Every row gives one point. The points of each table are mixes of a few directions, plus a little noise. Count the directions of each table, and those that both share. Where both have some left over, give the other angles between the two spaces (their principal angles), to ten degrees, smallest first.

First, 4 rows:
[[ 30  78]
 [  1   5]
 [ -7 -27]
 [-21 -58]]
Second:
[[-65 -24]
 [ 76  28]
 [-19  -8]
 [-27  -9]
 [ 35  13]]
Directions: first 1, second 1, shared 0; angles 50

First, 7 rows:
[[ 28 -28  83  -4]
 [ -4   5 -15   1]
 [-13  13 -36   2]
 [-31  32 -95   4]
 [-12  12 -36   2]
 [ 18 -18  55  -3]
 [ 14 -15  42  -2]]
Second (8 x 4):
[[ 11 -32   0  16]
 [  4 -10   0   4]
 [-13  37   0 -18]
 [  2  -3   0   1]
 [-26  76  -1 -34]
 [ 19 -55  -1  26]
 [-25  75  -1 -34]
 [ 28 -87   2  40]]
Directions: first 1, second 1, shared 0; angles 70

First:
[[ 33 -17  50 -20   2  -5 -36   1 -39]
 [ -1  -3  31  12   2  34 -42 -25 -41]
 [-42  20 -58  31   0  13  40  -3  35]
 [-43  28 -75  62  -7  -8  74  12  35]
 [-61  32 -95  51  -3   6  76   3  61]
 [ 28 -20   9 -78   6 -31  -3  19  46]
 [ 45 -16  24 -32  -3 -54   8  32  -3]
 [ 37 -13  43  -2  -1 -24 -16  13 -42]
 [ -7  -4  25  -5   4  43 -49 -31 -23]
 [ 10 -10  43 -16   5  30 -53 -22 -32]]
Second:
[[-32  11 -44  -6   2  12  24  -5  49]
 [ 15 -11  52  -9   3  29 -58 -24 -47]
 [-43   4  -2 -29  11  82 -56 -53  24]
 [-11   2  -5  -5   2  16  -8 -10   9]
 [-32  16 -67   3  -1 -12  58  13  67]
 [ -1  -6  28 -10   4  33 -44 -24 -20]
 [ 18   5 -32  24  -9 -72  75  50  16]
 [ 70 -21  80  19  -8 -51 -23  27 -95]
 [ 13   1  -9  12  -4 -37  33  25   0]]
Directions: first 3, second 2, shared 2

First, 8 rows:
[[  0  48   8 -25 -26  -4  13  52  33  32   2 -20   7   0]
 [ -2   3  -3  -8  -1   3   4  -5   1  -3  -1  -5   7  -6]
 [ -4  14  -4 -19  -4   5  12   2   9  -1  -1 -15  15 -13]
 [ 11 -26  13  39   7 -10 -24   2 -17   4   6  31 -31  29]
 [ -4  -7  -8 -10   6   6   7 -21  -5 -14  -3  -6  11 -12]
 [ -5 -72 -22  18  42  14  -6 -95 -50 -63  -6  15  10 -20]
 [-12  47 -15 -59 -17  12  33  14  33   6  -6 -46  41 -34]
 [ 20  -8  33  60 -10 -25 -40  53  -4  38  13  46 -60  60]]
Second (10 x 14):
[[ -6  14 -50 -25  52  11   7 -19  10 -33 -25   6  25 -28]
 [ 12 -27  37  22 -41 -26 -18   3 -17  26   8   7 -24  33]
 [  0   0 -54 -24  54  -4  -5 -31   2 -34 -36  17  23 -19]
 [ 10 -21  61  32 -64 -19 -12  19 -14  40  27  -4 -32  38]
 [  1  -1  36  16 -37   2   1  20  -2  23  24 -11 -15  15]
 [-19  40 -83 -45  89  38  26 -18  26 -55 -29  -3  48 -60]
 [  3  -5  20  10 -21  -4  -3   7  -3  14  10  -2 -11  12]
 [ -3   6  16   5 -15   8   7  13   3   9  14 -10  -5   1]
 [ 12 -25  41  23 -45 -23 -16   6 -16  28  12   5 -25  34]
 [ -8  18 -26 -15  28  18  13   0  11 -17  -5  -6  17 -24]]
Directions: first 2, second 2, shared 0; angles 40, 50

First, 8 rows:
[[ 15  -9 -37  -8  16  -4 -20 -51  -9   6  -1 -22 -12 -15   0  29 -13  13
   26  36]
 [ 17  31 -50  37   3 -46  -5 -21  -9  14   0 -10 -33  -9  43  31 -34  23
   37  68]
 [  2 -15  -8 -15  -5   4 -33 -16  26   3  16  -7   1 -10 -23  30 -13   3
   -5  -5]
 [ 55 -19  10  15  32 -62 -39   6  60 -10   4 -26   7  41  12 -29 -11  19
    0  24]
 [-95 -34 -54 -85  10  45 -24 -15 -32  16 -30  19  -9 -34 -60  18  45  22
  -85 -70]
 [ -3 -22  53  -9  14  23  16  14 -15  -8 -10   0  18  12 -21 -44  28 -10
  -12 -17]
 [-38  44  52  39 -53  36  59  51 -41   7  14  40  -4 -24  10   4  -8 -30
   12  -5]
 [ 46  23  36  26 -16   4  46  32  20 -27   4   6  33  39  39 -39   6 -40
   26 -31]]
Second, 8 rows:
[[ 32 -18  14  30 -21  33  -8 -11 -48 -24  -6 -34  31  37  26   5 -11 -30
    8   8]
 [ 54   8  34 -11 -16  61  22 -72 -29 -34  36 -15  28  67  20  -5 -55 -26
   23 -13]
 [-72  17 -38 -30  35 -67 -14  46   0   9   7  24 -36   3  -3   1 -21  60
  -49   3]
 [ 54  -4  37  48 -25  13  16 -41  -9   2   5 -14   0   9  24  -5   6 -20
   31  47]
 [-42  11 -37 -15   6  -1 -24  12   7  28  -7  11 -23 -55 -33  35 -13  17
    1   0]
 [ 42  12  43  24 -48  24  42  -9   8 -29  41   4  29  28  31  10  -5 -47
   32 -12]
 [-33  -8 -24 -34  53 -46 -10  19  50  34 -36  21 -31 -43 -40 -39  51  42
  -29  -8]
 [-35 -19 -29 -10  16 -18 -22  54  21  15 -40   2   2 -48 -27  -1  50   3
  -18 -25]]
Directions: first 6, second 6, shared 2; angles 30, 30, 80, 80

First:
[[-21   8 -10  66  13  -3  -2  24  48  -7 -10   3   4   2 -21   8 -33  27
  -17 -15  42 -29  45  14   5  30  47 -20 -13  29   8  32]
 [ 16  10 -15   3  -5  24  20 -30 -14  -7  -4  -3 -24 -14   4  -5  37 -28
   -7   5 -30  32  -8  16 -16   1 -49 -20  12 -33  26 -22]
 [ 42  -3 -44 -27  11  13 -50  48  30 -54  15 -42  20  25 -21   0  25  69
   33  13   4  20  12  24 -29  24   6  43 -41  -3 -17  11]
 [  4  -6   1   5  -5  23  29 -41 -16  11  -9  -2 -33 -31   7  -4  23 -40
  -20  -9 -22  16  -2   1 -14   6 -40 -33  21 -22  25 -25]
 [ 33  31 -40  -8   4   9 -19  21   3 -42  12 -11  14  33  -9  -4  37  27
   29  31 -23  41 -11  36 -11  -7 -25  28 -20 -30   4   3]
 [  2  45 -12  -4  -1 -22 -12  23 -13 -15  11  24  33  50   1  -2   6  11
   30  37 -14  22 -27  21  25 -39  -1  34 -10 -14 -10  14]
 [-15 -41  39 -44  -5 -16 -10   0 -13  28   2  -4   5 -16  12   2 -29   0
    0 -20  17 -35  -8 -44   6  -4  26  12   4  30 -29  -4]
 [-68  38  29  95   6 -42  25  13  22  36 -16  60  20  19  -5  11 -75 -14
  -27  -8  50 -51  25   1  56 -17  70 -29  12  42   4  44]
 [ 20 -62  26 -78 -13  24   7 -44 -36  22   1 -32 -36 -52  20  -7  26 -32
   -8 -25 -25   3 -20 -43 -32  11 -41  -7  20 -10  -5 -46]
 [-16 -17  28 -12  -6  -8  10 -15 -14  26  -3   9  -4 -15  11   1 -17 -21
  -10 -12   6 -18  -7 -25  10  -7   6  -7  13  12  -6  -7]]
Second (8 x 32):
[[-63 -10  38  77  40 -41  48  16  11  61 -40  32  38  13  23   9 -38 -47
    3  -7  24 -37  40 -12  31   5  31 -16  23  61  19  -7]
 [-21 -22  16  20  47 -24  39  16 -12  40 -34   1  44  22  35   2  22 -49
   39  16 -21  10  18  -3   2   3 -26  17  18  33  21 -44]
 [ -6  18   0  13 -31   7 -19 -10  17 -15  17  13 -29 -17 -26   2 -39  29
  -39 -19  32 -27  -1  -2  12  -1  40 -24  -8  -7 -14  41]
 [ -3  11   0   7 -18   4 -11  -6  10  -9  10   7 -17 -10 -15   1 -22  17
  -22 -11  18 -15  -1  -1   6   0  23 -14  -5  -5  -8  24]
 [ 13  17 -10 -11 -36  16 -28 -12  11 -28  24   1 -33 -17 -27  -1 -20  36
  -32 -13  19 -11 -12   1   1  -2  23 -15 -13 -23 -16  35]
 [ 42 -23 -20 -60  28  11   5   8 -33  -8  -7 -37  26  20  29  -9  81 -22
   60  34 -63  62 -19   9 -34  -1 -79  46   1 -20  12 -62]
 [ 25  22 -18 -25 -48  26 -40 -17  10 -43  35  -4 -44 -22 -35  -2 -17  50
  -37 -14  17  -7 -20   4  -4  -3  21 -14 -18 -36 -22  42]
 [ 13 -12  -6 -20  16   1   7   5 -14   2  -7 -14  15  10  15  -3  34 -14
   28  15 -27  25  -5   3 -13   0 -33  20   2  -4   7 -29]]
Directions: first 4, second 2, shared 1; angles 70

First:
[[ -8 -10 -24  -9 -25   4   7  15  -4   9  10  -2 -20 -12   3  19  -3 -11
  -17   8 -14  -4 -11  14  -3   2   8   3   5   2 -29 -11]
 [  9 -48  32  20 -26 -16  12  38   8 -11   0  12   3 -53  27 -27 -37 -37
   42   0 -33  28 -10   2  43 -50  60  29 -29 -16  44  12]
 [  8  20  15 -11  43  -9 -14 -40  -7  -1  -7  -4  16  30 -24 -11  18  34
   -5 -11  31   2  16 -22 -14  25 -30 -22  -9   8  14   2]
 [ 14  -9  14 -44  56 -36 -20 -55 -26   7   4  -6   2  19 -48 -11  18  50
  -24 -12  37  23  12 -33 -11  46 -25 -39 -48  11   9 -15]
 [ -3  15  29  76 -42  37  19  60  44 -27 -22  12  29 -20  68 -21 -30 -57
   72   2 -37 -17  -3  22  30 -78  38  55  48 -22  48  43]
 [ 12 -34   9 -44  32 -40 -12 -34 -29   9  11  -1 -10  -7 -39  -9   4  31
  -23  -6  17  31   3 -23   1  32   1 -28 -58   8   5 -19]
 [ -6  13  -4  24 -21  20   7  22  15  -5  -4   1   3  -1  24   4  -4 -20
   13   5 -13 -15  -3  14   2 -20   5  17  28  -5  -3  10]
 [-30  25 -74   3 -58  41  15  34   6  17  13  -8 -35   8  17  58  12 -26
  -42  22 -22 -44 -18  43 -30  12 -17   9  62   6 -88 -18]
 [  4  49  18  14  42  13 -13 -34   9  -9 -19  -5  32  48  -8 -13  22  28
   10 -12  33 -16  19 -15 -17  12 -42 -13  23   3  21  17]
 [  1 -24 -14 -29  -1 -16  -1  -6 -17  11  13  -2 -20 -12 -19  10   0   7
  -24   3  -1  13  -6  -2  -3  19   3 -12 -25   5 -20 -19]]
Second, 11 rows:
[[ 11  13 -48 -10 -55  -2  14  30  11 -18  40  17  24 -30 -29  -1  35 -40
  -12  26 -12  -4 -38  30  11   6  25 -33   3  16   4  18]
 [-15  25   6   1 -58  16 -48  17 -14  -4 -13 -26  17  14 -16 -32   5   3
  -25  -5  30 -18 -27  13  16 -35  10 -41  29 -20  19  22]
 [-16 -44  23 -19  39  -8  35 -52 -12  27 -54   0 -25  10  12   4 -40  56
    7  -1  15  34   3 -17   0  14  -1  29 -23   2 -30   7]
 [ 16  14  -2  50 -29  -6 -10   0 -21 -33  13 -18  -6  31  -7 -27  -5 -29
    2   0  10   7  -3 -10 -15  -6 -14 -39   2   8  11  -6]
 [-18 -26  23 -27  88   6   8 -43   4  34 -41 -20 -26  -8  32   8  -8  50
    9 -42 -19  10  49  -3  -6  -4  -1  58 -13 -22 -15 -20]
 [  3 -25  12 -31  71 -20  24 -31   2  16 -22  11 -17   6  34  46 -14  28
   -3   3   0   4  29 -31   1   8  -9  70 -34 -13   1 -39]
 [ 17  32   8  42 -70  12   2  95  49 -12  84  82  38 -31 -40  21  -3 -67
   46  50 -28 -32 -29  11  -6  58 -23 -43  46  55 -16  36]
 [-16   1   0 -18  19   7 -27 -29 -20  10 -39 -49  -9  12  15 -21  10  33
  -26 -36  14   2  13   5   9 -41  14   9  -4 -35  14  -7]
 [ 11  -6 -17  21   7   1  39  17  27  -3  44  31   3 -35 -15   5  11 -31
   39   3 -48  10   8  16 -18  46  -6 -10   3  39 -27  12]
 [  4  16  -5   5 -52  -4 -32   6 -21 -21  -8 -19  12  30  -8 -18   0  -7
  -30  14  39  -8 -29  -6  11 -34   5 -29   2 -17  27   2]
 [  4   1   0 -12  32  -4  -4 -10  -1   5  -6  -9  -6   2  17  13   7   7
   -7  -9  -5  -5  20  -8  -1  -9   0  29 -11 -16   8 -21]]
Directions: first 3, second 6, shared 0; angles 50, 60, 90

First, 8 rows:
[[-13   5  18  -3  -2 -17   5   6 -16 -27  -8  27   1  47  16  -7  32  -1
  -11  15  -8  27 -10 -21   2 -30   8  -8 -16  30 -28   3]
 [  7  -3 -10   2   1   9  -2  -3   8  14   4 -14  -1 -25  -8   4 -17   1
    6  -8   4 -14   5  11  -1  16  -4   4   8 -16  15  -2]
 [ 18  -7 -25   4   2  24  -7  -7  22  37  11 -37  -1 -63 -21  10 -44   2
   15 -21  11 -37  14  28  -3  40 -10  11  22 -41  39  -5]
 [-13   5  18  -3  -1 -17   5   6 -16 -27  -8  27   1  47  15  -7  32  -1
  -11  16  -8  27 -10 -20   2 -30   8  -8 -16  30 -28   3]
 [ -1   0   2   0   0  -2   0   0  -1  -3  -1   2   0   4   1  -1   3   0
   -1   1  -1   2  -1  -2   0  -3   1  -1  -2   3  -3   0]
 [ 27 -10 -37   6   3  35  -9 -11  32  55  16 -55  -2 -95 -31  14 -65   3
   23 -32  16 -55  21  42  -4  60 -16  17  32 -62  58  -7]
 [-13   5  18  -3  -2 -17   5   5 -15 -26  -8  26   1  45  15  -7  31  -1
  -11  15  -7  26 -10 -20   2 -29   7  -8 -15  29 -28   3]
 [-11   5  16  -2  -1 -15   4   5 -14 -24  -7  23   1  41  13  -6  28  -1
  -10  14  -7  24  -9 -18   2 -26   7  -7 -14  27 -25   3]]
Second (9 x 32):
[[ -8   9 -14 -22 -46 -37   4  16  32 -35 -12  51  -7  30  45  -4 -10   8
  -26  14 -18  25 -47 -12  24  32 -16   8  11  17  -6  22]
 [ 12   5  14  -1  31 -10  -6   4 -31 -29 -19 -27   9  31 -16 -15  22  -8
   21 -15  44   9  -6 -16 -12 -40  -6 -17   8  27 -17 -18]
 [ 10  26 -14  24  24 -10  22  -3  -7  33  -5 -31  18  -9 -20  -1  -3  16
  -38  51 -43  -3  30 -41  -5  -9  -8 -16 -43   6  -9  39]
 [ -2   9  -9  -5 -15 -19   6   7  12 -10  -7  16   1  13  16  -2  -5   7
  -19  16 -16  11 -16 -14  10  12  -9   0  -3  10  -5  18]
 [  4 -19  25  -7  24  17 -21  -3 -29 -25  -3 -19  -4  12 -18  -6  20 -20
   51 -51  65  -4  -2  24 -15 -33   9  -4  29   5  -1 -49]
 [  9  18  -9  29  32   8  19 -10 -12  49   4 -41  17 -26 -31   4  -3  12
  -27  42 -39 -14  46 -27 -11 -12   1 -13 -42  -7  -2  29]
 [ -4 -18   9   1   3  28 -10  -9  -3  14  15  -4  -8 -22 -10   8  -1  -9
   24 -25  14 -15  14  31  -7   0  14   9  11 -21  13 -23]
 [-12  -7 -12  -5 -34   6   2  -2  31  17  16  32 -11 -22  21  12 -20   5
  -15   7 -33  -5  -4  18  13  38   5  18   0 -22  15  12]
 [ -9 -23   9 -15 -19  16 -16  -1   8 -13  11  23 -16  -6  12   5  -2 -12
   28 -38  25  -4 -14  38   3  11  10  15  29 -14  12 -29]]
Directions: first 1, second 3, shared 0; angles 40
